Each row of a before or after table is a point. The points were changed in one or more steps. Then noise was added and the rows were shuffled. The steps act on how far a point lies along the listed directions, d1 being the first. What was done? A step turns or swaps two directions, mirrors them in a line or flattens them onto one, adds a multiple of one to another, or multiplies one. Angles are multiples of 10 degrees, from the lower direction toward the higher: turns from -170 to 170, lines from 10 to 170 but not 90. Use the fewest steps. Two steps may share a direction if one is a turn and the other turns, adds or multiplies; they go together, in the order done. Otherwise the lowest direction goes first.

Directions:
(1): [ 49  20 -24]
(2): [-29  46 -21]
(3): [12 29 48]
Before, 11 rows:
[[-22  -6  -5]
 [-26 -14  60]
 [ 41   3 -24]
 [ 12   9   1]
 [  0 -15 -15]
 [-16  10  -8]
 [-13  50  14]
 [ 14  33  -4]
 [-47   8   6]
 [ 11 -50 -10]
 [ 23 -28  48]]
After (11 x 3):
[[ 19   6  -5]
 [-18 -33   6]
 [ -9  -7 -40]
 [ 12  22  39]
 [-34 -45 -34]
 [ -4   3  14]
 [  7   0 -20]
 [  0   5  -9]
 [-16  11  24]
 [ 35   0  -5]
 [-36   0   2]]
Steps: turn d1 and d3 by 100 degrees; multiply d2 by 0.4

Directions:
(1): [ 18 -19 -29  49  52  -3]
(2): [ 45  27 -20  33 -49  -5]
Before, 13 rows:
[[  3   5  -6   9  -2  -1]
 [ 19 -12 -23  45  23  -2]
 [  4  -4  -2   2   2   3]
 [-22 -26   1  -3  47  -2]
 [-13 -17   5   1  44   2]
 [ 10   5  -6  24  -2   2]
 [ -4  -2   6  -2  -8   1]
 [  7   0  -3   1   4  -5]
 [  6   4   4   0  -8   2]
 [  6   6  -6   7 -16   3]
 [  8   8  -6   9 -12   8]
 [ -4 -17   3   6  27  -6]
 [-19   1   8  -9   2  -2]]
After:
[[-40  -9  28 -47  -1  -2]
 [ 12   3 -17  24   6   6]
 [ 18  -1 -15  41  16   3]
 [  8   0  -4   3   8  -4]
 [ -5  -2   7   0  -7   2]
 [-11  -9  16 -13   6  -5]
 [-24   8  16 -24 -14  -1]
 [ 25 -18 -33  59  39  -5]
 [-26  -2  27 -36   6   4]
 [  8   1 -11  18   7  -1]
 [  9   1  -1  10   1   2]
 [ 13  -1 -15  25   2   2]
 [  5  -3  -1   2   2   3]]
Steps: add 1.5 times d2 to d1

Directions:
(1): [-48 -18  27 -11 -17   3 -32  37]
(2): [ -7 -49  -7  27  11  -9  46  26]
(3): [  3  31   8  60  20  17 -16  26]
Before (11 x 8):
[[ -5 -23   2  -7  -6 -13  14  -9]
 [ 29   9  -8  -2  16  -4  12 -20]
 [ -4   7   3 -10  -8  -2 -15  -6]
 [ 34  34 -13   2  -7   8  -2 -25]
 [ 40  31 -29   8  17  -7  16 -37]
 [-27 -18  12  -7  -4  -2 -13  22]
 [-24 -28  -4 -13  -1 -20   7   0]
 [ 25  10 -12  14  15  -8  15 -10]
 [-17  -6   6   0 -16 -10  -5  18]
 [-23 -21  21 -17 -19  -7  -5   5]
 [  1 -17   2 -38  -3  -7  25 -19]]
After (11 x 8):
[[-13  -7   4  -9  -8  -2 -12   5]
 [  4  23   0  -9 -17  -8 -13  -7]
 [-16 -32   3  25 -12   4  15  33]
 [  2 -26   3   7  13 -10  22  12]
 [  7 -15  -6  23  16  -8  18  16]
 [-15 -43 -11  30  12 -13  35  31]
 [  4  24   2 -18  -3   3 -27 -16]
 [  0 -33  -1 -60  -9 -14  28 -27]
 [  0   8  11 -37 -23  -5 -13 -29]
 [ -1   0 -13 -36  -4 -21   0 -39]
 [  5  -8  -7 -21  -8 -13  12 -29]]
Steps: mirror d1 and d2 in the line at 140 degrees; multiply d3 by 1.6
